Each row is a point. Examples show where two turns around zero, p and q, send a point. Write where each new point lands after one turn and then the other. Backwards means that the second turn is done in reverse. Each puzzle has new turns, and all numbers are rounded.

Turn p:
[35  8] -> [-31  18]
[-37 -32] -> [49 -1]
[-7 14] -> [ -4 -15]
[9 9] -> [-13  -1]
Turn q:
[-26 -34] -> [ 22 -37]
[11  6] -> [-1 12]
[25 21] -> [-10  31]
[-34 -10] -> [ -4 -35]
[24 17] -> [-7 29]
Where do these land?
p, then q backwards: [-27   2] -> [-11 -25]
p, then q: [48 30] -> [-31 -48]
p, then q: [  7 -19] -> [-14  14]
p, then q: [-10 -20] -> [ 1 22]
q, then p: [-19   6] -> [20  3]

Turn p:
[10  0 -3  9] -> [  6  -5 -10   6]
[ -8 -13  11  11] -> [-17  -9   1   9]
[-4 11 12  1] -> [ 0  9  9 11]
[ 4  3 11 13] -> [-1 -2 -1 18]
[ -6  -2 -29   0] -> [ -2   7 -21 -20]
[ -5   3  -4 -48] -> [ 12   8  30 -36]
[10 -1  2 15] -> [  3  -7 -10  13]
Turn q:
[-14  26  25   1] -> [ 26  25  -9 -11]
[ 11 -16  -5  12] -> [ -6 -21  -6   5]
[ -8  -6  13 -11] -> [ 8  9  3 15]
[ -9  -7 -16  -4] -> [-19   4   1   5]
[ 19   3 -17   2] -> [-10 -16  11 -14]
Where do these land?
p, then q: [ 6  9 -6  6] -> [ -5  -7   2 -11]
q, then p: [ 23 -21  25 -17] -> [  2 -33  -6  28]
q, then p: [-19   1  -6  19] -> [ -1  16 -14 -17]
q, then p backwards: [ -1   4 -19  -7] -> [-18  -7   4  -6]
p, then q: [-8  7  6 -2] -> [ 8  6 -5 -5]

Turn p:
[-10  13   6   9   3   8  12  -3] -> [ 10  16 -10   3   0 -12   2   0]
[ 43  12  -2 -10   7   6  14  -6] -> [ -8  -7  -3 -36  -5 -12   5  28]
[ -3   5  -5 -28   3  -8   4  -5] -> [ -7   4   1 -21  -9   6  -7 -16]
[-12 -22   0  11  -8   5   5  -7] -> [ -6  -2 -12  22   7   3 -14   1]
[-8 -9  9 -4  5 -2 10 11] -> [  9   9  -2   0   5  13 -11   1]
[ -4  -4   2  -2 -37 -12  15   6] -> [-28  24   0  11  -2  16   3   6]
[  1   9  -7   1   8  13 -26   7] -> [ 10 -13  23   2   3 -15   5  -7]
[  2   0   6  11  13  -3 -48  -7] -> [ 18 -35  18  17 -15  -5  13  -9]
[-10  -3 -10  12   6  -6  14   4] -> [  3   5 -14   3  18   4   4  -5]
Turn q:
[ 3 23  3  4 11  3  8  8] -> [ -3  -3  -2  14  10   7 -13 -17]
[ -7   5 -23  -3 -17  -3  20   5] -> [ 14  -2   6   8  10 -21 -17  14]
[  9  -5 -15 -22  16 -10 -19 -13] -> [  8 -18 -17 -10 -17 -15  15 -14]
[16 11 13  3 -2 -9 -2 -5] -> [ 10   4   9  -5   2  12   2 -17]
[-15   5  20  -2 -11 -11 -13  -8] -> [-7  7 16 -1 10 -1 25 -6]
[  3 -12   9  12  -6   6 -22  14] -> [ -1  15 -14  -4   3  18  16  11]
[-14 -28  21   0   2  -5   0  11] -> [-14  -9   9  -2  -3  17  17  24]
[  2  11 -34  -2   8  -5  15 -11] -> [  9 -14  -7  -5   3 -26 -25  -7]
[18 -6 -6 -4 -7 38 -3  6] -> [  4  24 -17  13 -25   4 -12   7]
[-14  -4  12  14   5  -3  17  -7] -> [-19  -4  18  -7   7   5  -9   5]
Where do these land?
p, then q backwards: [ -9  -9  12  10 -28  11  28  -9] -> [-11   1  -8   9  -6  41  -3  13]
q, then p: [ -7 -11 -14 -22   0   2 -10  -6] -> [-18   7  -7   1   9  20   8   2]
q, then p: [ 14   9 -18   6   7   5   6 -14] -> [-12 -18   8  -2 -14   0   7 -12]
p, then q backwards: [-12 -16  15  13   5 -16   6  14] -> [16  4  9  4 -5  2 -2 30]
q, then p: [-13  20  26  -9  12 -14 -15  -2] -> [  8   6 -38   5  -3  -9 -15  -1]
q, then p backwards: [-14   3  -2   1 -10 -15   9  20] -> [  7 -12  -6  20   4   8  -4  17]
q, then p: [  6   6 -19   1  -3  14 -17  -6] -> [-15  -3  -2 -12   2  -3  20 -13]
p, then q: [ 14 -11  -7  -8  -1 -10 -13   6] -> [-14   2   4   5 -14   6   6  14]
p, then q: [21  8  9  7 18 22  5 -3] -> [ 27 -19  -6   4   2  13  11   5]

Turn p:
[  7  31 -40   9  -9  15   4 -10  -4  20   3] -> [ -1   0   4 -14 -45  -5  12 -24 -22   2 -10]
[  5  22   6 -18  32 -17 -38   7  38 -22   8] -> [  4  -1 -24 -50  40 -18  13  11  -5  16  -4]
[ 15 -31  28  30 -22 -13 -10   1  18  -9  21] -> [ -7   1  -9  17  40  36 -18  -5 -10 -11 -24]
[-26 -35  11   3  36 -27   1 -24 -31  -3   3] -> [ 20 -22  16  10  12   5  -1  49  -2 -36  24]
[  6 -14   0  10 -11  25  27  -2  21  20   1] -> [-19  -9  15  21  -9 -10 -20 -14  -1   4 -27]
[-28   5 -35   5  26  17 -31   4  -7  10  -3] -> [ 10   7  19 -41 -14 -22   4  -7  -2 -33   9]
[-32  25  33  -7 -14  -7  20  20 -30 -10  -6] -> [-13  -9  -3  23   3   9  28 -12  32   4  45]
[  5 -24  18 -43 -25   7 -28 -44   1   2 -15] -> [56 15 30 18 24 -4 -9  2 -6 33 -2]
[-36  21 -16  10 -27  25  27  -6 -13 -29  20] -> [-14   9  10  27 -15  -5  57 -22   7 -20  -7]
[ 37 -25 -24 -10  -1   2  -2  21  -7 -17   2] -> [  8  32 -24  -3 -15   6 -18  19  14  -2 -25]
[ 38  21 -23 -24  -5 -23  25  26  32  37 -26] -> [-11  -9 -46  -4 -32 -30 -39 -13 -12  42   1]
[ -1  13  14  20 -23 -26  24   8   6  35 -24] -> [-23 -20 -12  24  -9   6 -25 -24 -20  12  30]
[ 18   4  28  -3   9  -5 -35  10  11   3  33] -> [ 12 -17 -11 -32  32  26  -4  -5  13   9 -16]
[ -8 -12   1  16  33  27  16  -9 -35 -37 -16] -> [-22  21  35   2 -12   5  20  45  17 -18   7]
Turn q:
[ 12 -10   9  24  -1 -33  15  12  34 -19  13] -> [ 11  13  12 -17  -4   9 -46 -31   4   8  -7]
[-30   7  14 -13  16  38  11  11 -25  33   3] -> [-12  20  15   4  12  17  53  23   2 -18   8]
[  3  12  36  -9  24  12   7   4 -26   8 -35] -> [30 15 -6 11 -2  5 34 14 31  0 26]
[-10 -34  -2  13 -37   2 -10 -36  -3  -1  19] -> [ -5  18 -15   6   1 -29 -17   5 -48 -15 -18]
[-28 -12   6  -3  15   7 -36 -15 -45  30  18] -> [  1   0  -1  16  -1   6  16  56 -13 -45 -10]
[-37  20   4 -26  23  16  -3   0 -10  -9 -16] -> [ 11 -20  24 -10   2 -12  42  10  11 -14  13]
[  8 -21 -28  32 -14   4 -13   4  11 -12  -3] -> [-11 -13 -21   9  22  -2 -28 -24 -15 -12  -2]
[ 18  13  -7  24 -23 -23  -5 -11  37   8  -1] -> [  9 -10  -3  11 -15  16 -29 -27 -27  25  -7]
[ 26  37 -35 -15 -18 -34  46  39   3 -38 -19] -> [-29 -21   5  -1 -30 -15  -7 -58  58  34  -8]
[  5 -38 -12   7  12   3 -10 -41   7  24  17] -> [ -9  10   4  14  17  -7 -31  35 -38  -2  13]
[ 36  15 -10  13 -13  -4   4  -1  21 -32  23] -> [  1  -9  -7  -8  13  -5 -28 -21   6  36 -33]
[ -2  10  26 -48  16  12  -5  36  -4  10 -21] -> [  2  -2  -8 -35 -16  17  41  16  29   3  27]
Where do these land?
p, then q: [  7 -10 -32 -13 -35   0 -13 -26  -7  14   4] -> [ 12   4 -35  36  -5  -8  -3   2   8  26 -12]
p, then q backwards: [-38 -24  35  23 -32  -5   4 -16 -25  18  18] -> [-28  20 -24  50  33  -1  -4   8   1  17 -25]
p, then q: [-11  14 -23  -6   5  15 -10 -26  -6 -17  -8] -> [  3  23   3   4 -25  -4  10  -6  23  18 -10]
p, then q: [ -9  -9 -19   4  -8  25   0  29 -11 -30 -25] -> [ 20 -21  28  -5 -15   5  14 -26  -4  16 -26]
p, then q: [-18 -15 -28   2   5 -14 -28 -14 -32  31  -2] -> [  5   5 -39 -18   3 -22 -13  13  14  21 -34]
p, then q: [ -3  -8  12  46 -12 -12  16  -4 -34  16  36] -> [  2  16 -22  -8  53 -31  13 -18 -13 -17  -5]
q, then p: [  4  -9 -17  -6  30  30  11  -4  32  32  26] -> [ -5 -34  27 -22   1  -3   3  -1  48 -14  14]
q, then p: [ 26 -32  38   0  12  21  -2  -5  30 -39 -27] -> [ 37 -27 -30 -42 -22  -4  -1  22  -7  22 -26]
p, then q: [ 21  39  14 -23   4 -15 -47  14  12  16   4] -> [-36  -9   4  -3  -6   0   3  53 -12  31  20]
p, then q: [ -6  30  23 -13  27 -24   8  21  21 -19 -28] -> [-37  -5  45 -12 -14  22 -11  17  -1 -20  -2]
p, then q: [ 31   6  21   4  -3  15  27   2  32 -19 -43] -> [  6  -9  25  20 -22  43  25   4 -15 -36   5]
q, then p: [ -5  -2 -20  15 -20 -24  29   3  21 -21  17] -> [ 26  -3  26   1  24   6   6  -2 -26  12  28]
p, then q backwards: [  0  21  -2 -33  27 -15   3  25 -34  19  27] -> [ 13  15  12 -34  11 -18 -32  26  -9 -17 -33]
